Rows are points. The last column is the point's height on a tilted bowl or saddle (a function of degree 2), plus a little noise. Along how many of its main directions does it bend up, bend down or stay straight?

Points, 9 rows:
[[-1.9 -2.1 -0.3]
 [ 0.2 -0.4  0.2]
 [-0.6  6.2 -6.1]
 [-1.4 -2.9 -0.7]
 [-2.0  3.8 -1.7]
 [ 3.1  3.0 -4.5]
 [-5.4  2.8 -3.1]
 [-1.4  1.8 -0.1]
 [-0.6  1.9 -0.2]]
Directions: 0 up, 2 down, 0 straight

Points, 15 rows:
[[-4.0  1.2  0.5  0.2]
 [ 2.9  4.4  0.8 -1.4]
 [-0.3  0.7 -0.5 -3.4]
 [-2.2 -0.3  1.6 -2.4]
 [-0.7 -4.4 -4.5  4.5]
 [-3.0  6.9  0.1  2.8]
 [ 3.8  1.4  3.1 -2.3]
 [-2.7 -0.4  4.2 -2.7]
 [ 0.2  0.8 -1.0 -3.5]
 [-1.1  4.3  4.9  2.4]
 [ 5.3 -2.2  0.7  0.0]
 [-1.5  0.0  3.5 -3.4]
 [ 4.3 -2.5  2.4 -3.0]
 [ 2.5 -0.7  2.7 -4.2]
 [ 1.1 -2.9 -1.3 -1.1]]
Directions: 2 up, 1 down, 0 straight

Points, 23 rows:
[[ 0.5  4.6 -1.6 -6.1 -6.5]
 [-1.3 -5.2  2.3  0.8 -0.4]
 [ 1.2  1.3 -5.3  1.2 -4.4]
 [ 3.1 -0.6 -3.0 -2.5 -1.9]
 [ 2.2 -1.5  1.5 -0.3 -0.2]
 [ 2.3  1.1  4.8 -3.6 -4.6]
 [-2.8  2.2  2.5  0.8 -1.6]
 [-6.6  0.7 -0.7  4.6 -4.9]
 [ 2.3  2.3  2.1 -2.3 -1.8]
 [-6.6  5.4  3.3  1.3 -2.6]
 [-1.1  0.4 -1.6 -2.2 -1.9]
 [ 3.9 -2.3 -2.3 -1.0 -0.5]
 [-0.3  0.9 -3.0 -3.1 -3.1]
 [-2.0 -3.2  1.5 -0.5 -0.6]
 [ 1.9  1.7 -1.3 -0.1 -0.9]
 [ 5.0  0.8 -4.8  0.5 -2.6]
 [-1.5  2.0 -2.6 -2.4 -2.9]
 [ 5.3 -1.5  0.4 -1.2  0.0]
 [ 0.9 -1.8  5.7 -2.1 -3.9]
 [ 5.1 -4.9 -1.7  1.2  0.3]
 [-0.9 -0.8  3.4 -2.1 -2.2]
 [-1.3  0.1 -1.5 -2.8 -2.3]
 [-3.2  1.7  1.7  0.8 -1.4]]
Directions: 0 up, 2 down, 2 straight

Points, 23 rows:
[[-1.3  3.1 -0.7  0.3 -1.8]
 [-3.5 -0.2 -2.4  0.2 -1.9]
 [ 5.2 -2.9  0.1 -3.2 -0.8]
 [ 3.4 -0.4  4.0 -1.2 -0.3]
 [-2.3 -0.2 -2.7 -1.7 -2.9]
 [ 3.1  0.4  0.3  2.5 -1.6]
 [ 1.7 -2.8  1.3 -0.6 -2.4]
 [-1.2  2.0 -0.5  2.9 -1.7]
 [-0.5 -1.8 -0.1  2.0 -3.5]
 [ 0.6 -3.1  0.0  0.5 -3.3]
 [-0.9  0.5  6.8 -0.4 -3.6]
 [ 2.7  2.9  0.4  0.2 -2.0]
 [ 0.6 -2.6 -4.7  5.4 -1.8]
 [ 0.5 -4.0  0.1  2.0 -4.0]
 [ 3.6  3.2 -1.9  4.1  0.2]
 [-4.7  4.8 -3.7 -2.4  0.0]
 [-4.2 -4.8  2.0 -1.7 -2.5]
 [ 0.3  2.7 -3.6 -0.1 -3.8]
 [-6.8  3.0 -0.1  1.4  1.6]
 [ 8.0 -3.4  5.6 -2.4  7.4]
 [ 3.2  1.4  0.4 -2.4 -2.4]
 [-1.8  0.1 -2.6 -0.9 -2.9]
 [-4.0 -0.6 -1.0 -1.9 -1.3]]
Directions: 2 up, 1 down, 1 straight

Points (41 x 7):
[[-1.0 -1.0  3.2  1.7  0.3  1.8 -0.1]
 [ 1.6  5.0  5.2  2.1  1.3 -2.1  5.9]
 [ 3.7  1.4  3.0  3.4 -0.9  3.2  1.8]
 [-1.1 -2.8 -2.3  0.5 -1.4 -0.5 -1.5]
 [-0.4  0.8  1.7  1.8 -2.3 -0.7 -0.9]
 [ 1.9  0.5 -0.4  1.7  2.7 -2.7 -2.4]
 [-1.8  2.5 -0.5 -2.2 -5.5  2.7  0.8]
 [ 2.8 -0.7 -4.0  2.2 -2.1 -5.4 -3.4]
 [ 0.7  4.2  0.4  1.7 -4.2  1.9  1.2]
 [ 4.1 -1.4  1.1  1.7 -0.5  0.4  0.2]
 [-0.4  0.1  1.9 -5.5 -0.1 -2.8 -2.4]
 [-4.0  0.4  3.4 -3.8 -1.4  5.8  0.9]
 [ 2.2 -3.3  1.7 -0.8 -5.5 -2.5 -3.5]
 [-5.7 -3.1 -3.7  1.7  0.8  0.0  0.9]
 [ 1.3  1.4 -0.5 -1.1 -5.3 -0.8 -1.9]
 [-6.8  1.1 -1.8  1.9  0.8 -6.1  0.5]
 [ 4.5 -5.2 -5.3 -0.4  4.8 -2.8 -2.6]
 [-0.1  0.8 -1.2  1.4  0.7 -0.5 -2.0]
 [-2.2 -3.5 -2.5  0.7  4.4 -1.9 -3.2]
 [ 1.2 -0.8 -0.6 -2.1  0.2  0.5 -1.8]
 [ 0.7 -3.3  2.1  2.9 -2.5  0.4 -0.7]
 [ 3.5  0.2  2.0  6.7 -4.7 -2.0 -0.1]
 [ 2.2  0.1 -3.2  3.4  2.8 -0.8 -4.4]
 [-4.6  2.0 -0.2  5.2 -0.7  0.9  2.3]
 [-4.3 -0.9  0.9 -0.9 -2.2  0.2 -1.3]
 [-2.8  6.0  7.1 -2.8 -1.7 -0.3  8.4]
 [ 1.4  2.6 -3.1 -2.6 -3.5 -2.0 -2.2]
 [ 0.0 -3.9  0.6 -1.3  1.6 -0.6 -2.1]
 [-2.9  0.6  0.2  1.7  2.8 -1.1 -1.0]
 [-1.5 -1.1 -2.1  4.4 -2.4  3.7  1.2]
 [-1.7 -2.5 -3.4 -2.8  4.0 -4.9 -4.7]
 [-1.6 -0.8  0.7 -0.8  1.9 -3.2 -2.5]
 [ 1.8 -0.8  6.0  0.2 -0.1 -2.8  0.9]
 [-1.5  2.1 -3.7  0.7  1.1 -0.1 -1.9]
 [-0.9 -0.7  1.5  1.9 -1.4 -1.6 -1.7]
 [-3.1  0.4 -1.1  5.8 -2.2  4.8  2.5]
 [-1.3 -4.4  6.5  0.2 -2.9 -0.4 -4.7]
 [-1.3  3.8 -1.5 -0.6  1.8 -5.3 -1.0]
 [-2.0  0.8  4.7 -1.3 -3.4 -0.5 -1.9]
 [-0.3 -0.1 -4.7 -2.5 -5.9 -0.3 -1.0]
 [-4.5 -2.2  5.6 -6.8 -0.7 -0.4 -5.8]]
Directions: 2 up, 1 down, 3 straight
